Rows are points. The last column is the point's height on a tilted bowl or saddle (a function of degree 2), plus a little noise. Along how many of its main directions does it bend up, bend down or stay straight?

Points (17 x 4):
[[  8 -23  -3 -20]
 [ 22  44 -31 -50]
 [ -5  44  40 -46]
 [  0   5 -36 -28]
 [-22  23 -30  -9]
 [-10 -28  23 -31]
 [-51 -55 -23 -58]
 [ 15 -22  16 -15]
 [-31  25 -58 -18]
 [ 25 -35  32 -13]
 [ -9 -19  -8 -22]
 [-22   9   6  -8]
 [-19  -4 -27 -17]
 [ -8  17 -20 -16]
 [-49 -17   3  -6]
 [-57  17  -9  30]
 [ 35 -37   2  -5]]
Directions: 1 up, 2 down, 0 straight

Points, 21 rows:
[[-13   0   6  14  11]
 [ 33 -32 -17 -15  23]
 [ 27  43 -28 -46  47]
 [-39  39 -18 -10   8]
 [-33  67  42  52  72]
 [-69  -5  23  10   5]
 [ -4  21 -41 -52  37]
 [-16  17 -30  -9  14]
 [ -1 -19  55 -24  41]
 [ 32  25 -10 -20  17]
 [ 17  26  -9 -11  17]
 [-26   0  16  18  14]
 [ 14   5  44 -18  20]
 [ -8 -57 -30  -5  36]
 [ -8 -17  16  -9  15]
 [-24 -21   1   0  10]
 [ 63  -9  29  -6 -13]
 [  4  17  34  40  25]
 [-21   8  11   6  10]
 [-27  15 -19  10   8]
 [ 21 -24 -19 -47  32]]
Directions: 3 up, 1 down, 0 straight

Points:
[[ -2  13 -15   2  -2 -23   9]
 [ -3  20 -22 -30   7  18 -12]
 [ 11  79 -33 -23 -45 -11  47]
 [ 46  -6 -13  45  23 -53   4]
 [-32  11  -8  14 -47  43  -6]
 [ 13 -39 -25  25  20  11  -3]
 [ -4  13   7  -5 -13  44  25]
 [-58 -55  10 -59 -29 -22   4]
 [ -4   9 -16 -15  -6 -28   8]
 [-41  11   2 -23 -14 -43  19]
 [ -2  -5  17  23  17 -53   6]
 [-24 -65  14  20 -13 -28  27]
 [ 45 -23 -44  23 -15 -23  28]
 [-26 -33   8  -8  -8  80  95]
 [  3  -3   0 -27 -19 -28  -6]
 [-55  23 -57  -6  55   1   5]
 [  9  21  -3 -27   6 -42  18]
 [-32  13  -5  -4  14  22  15]
 [  2   7  40 -20  25 -13 -19]
 [ 19   5  23 -41  11  -4 -20]
 [-52  -2  18  36  28  29  32]
 [ 39  33  15  40  54  43 -27]
 [-45  44 -27 -12 -33  12  10]
 [ -5  32   2  51 -30  27  -2]
 [ 10  16 -14 -12  15  -1  -6]
 [ 60  32  21  24  14  20  33]
 [  5 -22 -25  26  -7 -13  -3]
 [ 12  32  64  21 -85  34 -71]
 [  5  -7  39  -4  -7 -25  -7]
 [  0   8  41   0 -15 -12 -11]
 [ 34  -5 -19  10  36  16 -26]
 [ 31  24  25 -12  35 -16 -19]
 [  3 -14 -12 -19 -34  -4 -21]
 [-11  11  -3  -2  12  -7  -1]
 [ 21 -36   8 -10 -14   8  12]
 [  4  -8   7  16 -30 -33 -15]
 [ 12 -50 -23  12  28 -16   8]
 [ 57  -2 -33 -11 -17  55  57]
 [-63 -14  23  11 -20  17  24]
 [-24  37 -14  46  14  -8  18]
 [ 15 -37 -49  19  10  18   8]
 [ 42  -1 -25  34  31   4 -26]
 [ -1  18  12 -21  16 -35   5]]
Directions: 3 up, 2 down, 1 straight

Points, 71 rows:
[[-19  -1  13 -69  24  10 -55   2  36]
 [-19  22  -8 -36  31   8  12  26  21]
 [ 12 -30 -39 -21 -47  33  35  24  18]
 [ -2 -36  12  28   4 -21 -21  12 -20]
 [-15  29  19   7  -1 -19  -6 -23  -8]
 [-29 -11  11  21 -21  -9  18  51 -14]
 [ 31 -34  39 -50 -13  -8 -29 -23  32]
 [ 30  23  30  15  35 -40 -37  36 -41]
 [ -9  -8  10 -41  25  29 -27  -8   7]
 [ 25   3   1  32   2 -45 -33  22 -29]
 [-48  15 -35 -15  11   1  -8  15  -3]
 [ 48 -14 -42 -21 -58  39 -65  39  -9]
 [ 12 -32 -33  -9  18   9 -16 -44 -39]
 [-55 -10 -36 -16 -33  44 -27  12 -52]
 [-44  18  -9   7  10 -19 -49 -19  -4]
 [  1   4  58   3  17 -35 -27  -1   1]
 [ 20  18  33  26  20  39 -28   0  -6]
 [ 61  -8  25 -11 -17  50  20   2   6]
 [ 36  30 -35  16   8   7  -5  15  11]
 [-27 -33  22 -25   3 -10  -4  -4  23]
 [ 23 -25  20  40  19   0  30  -5 -12]
 [ 27 -35   3   9  14   8 -11  -8 -14]
 [ -8  43 -20 -28  10  28   5  26 -10]
 [ 24  -6 -42  21 -10 -24   7 -34  -8]
 [-50 -27  22  34 -30  25   4  -3 -29]
 [-42 -25 -29  17 -27 -12  24   6 -21]
 [-60 -13   4  15 -29  20 -26  23 -37]
 [-27   1 -26 -19  42  15   5 -31  -6]
 [-34  22 -38 -28  10  -9  46  -3 -16]
 [-26 -34  21  28   9  -6  -4  46  -8]
 [ -4  -8   6  28  44  30  45 -29  20]
 [ 17  -7 -26   6 -12 -29 -33  17   4]
 [-10  20  53  -3  20 -16 -54   7  17]
 [-22 -22  14 -44   4   1   8   5  23]
 [-23   5 -16  -8 -10  38   3 -16 -23]
 [-42  -5   8 -33 -28 -19 -20 -14  16]
 [ 15  24  10 -45 -13 -28 -36  22  15]
 [ 45  -2 -26   2 -36   2  10   9   8]
 [ 12  15 -23  36 -26  10   6  15   2]
 [ -2  29   6 -25  15 -20 -36 -18  20]
 [ 24 -14  13  12  27  46  40   5  27]
 [ -5  15  -3  20 -10 -23  -6 -11 -15]
 [-26 -15 -18   6  47 -33   0  -7   7]
 [-15  16 -36  61 -55 -26  14 -52 -15]
 [ 10 -46 -32   8 -17  16 -20  48  15]
 [-11 -23   1 -23 -35  35  14 -35  -5]
 [-18  18  10  10 -28  38  21  18 -24]
 [ -7   2 -24  36   1   8   8 -59 -20]
 [ -8   4  -8  -6  -2  24   7   4 -10]
 [  4   0  23  12  -1 -43 -50  47 -21]
 [ 59   0   5  -4   8 -23  -9  64 -36]
 [-35  55 -63 -13 -19  27 -33  36 -18]
 [  0 -44 -46 -45  16  13 -13 -53 -74]
 [ 11  66  23  27  42   0 -26  60 -37]
 [ 57   0 -11   5  21  45  19   7   3]
 [  2 -16  21  26  20  20  17  20   0]
 [ 22  48 -58  40  -1  15 -40 -38  57]
 [ 26 -64 -12  14  41  27 -82  22 -92]
 [ 37 -17  10  35  14   3  30  20  -6]
 [ 27 -25 -20  -3 -24  14   5 -29  -6]
 [ 34  24  35  28  18  32   7  24 -19]
 [-18  41  -7   7 -20  -4  -3 -38  -8]
 [ 39  16   7  15   8  65  22 -31  33]
 [-44  10  39  -2  14   5  56 -34 -22]
 [ 17 -15 -22   1  29 -11 -11 -14 -14]
 [ 16 -44 -48 -27  17 -31 -58 -59 -67]
 [ 30  -5   1  17  13   0  37  -7  -8]
 [  8  -7   0  11  -5 -18 -26  -7 -10]
 [ 21  11  -5 -29 -33  19 -43 -51  23]
 [ -1  39  46 -95 -11 -30 -37  19  76]
 [ -7 -34  18  16 -15 -27  34  -5 -18]]
Directions: 4 up, 4 down, 0 straight
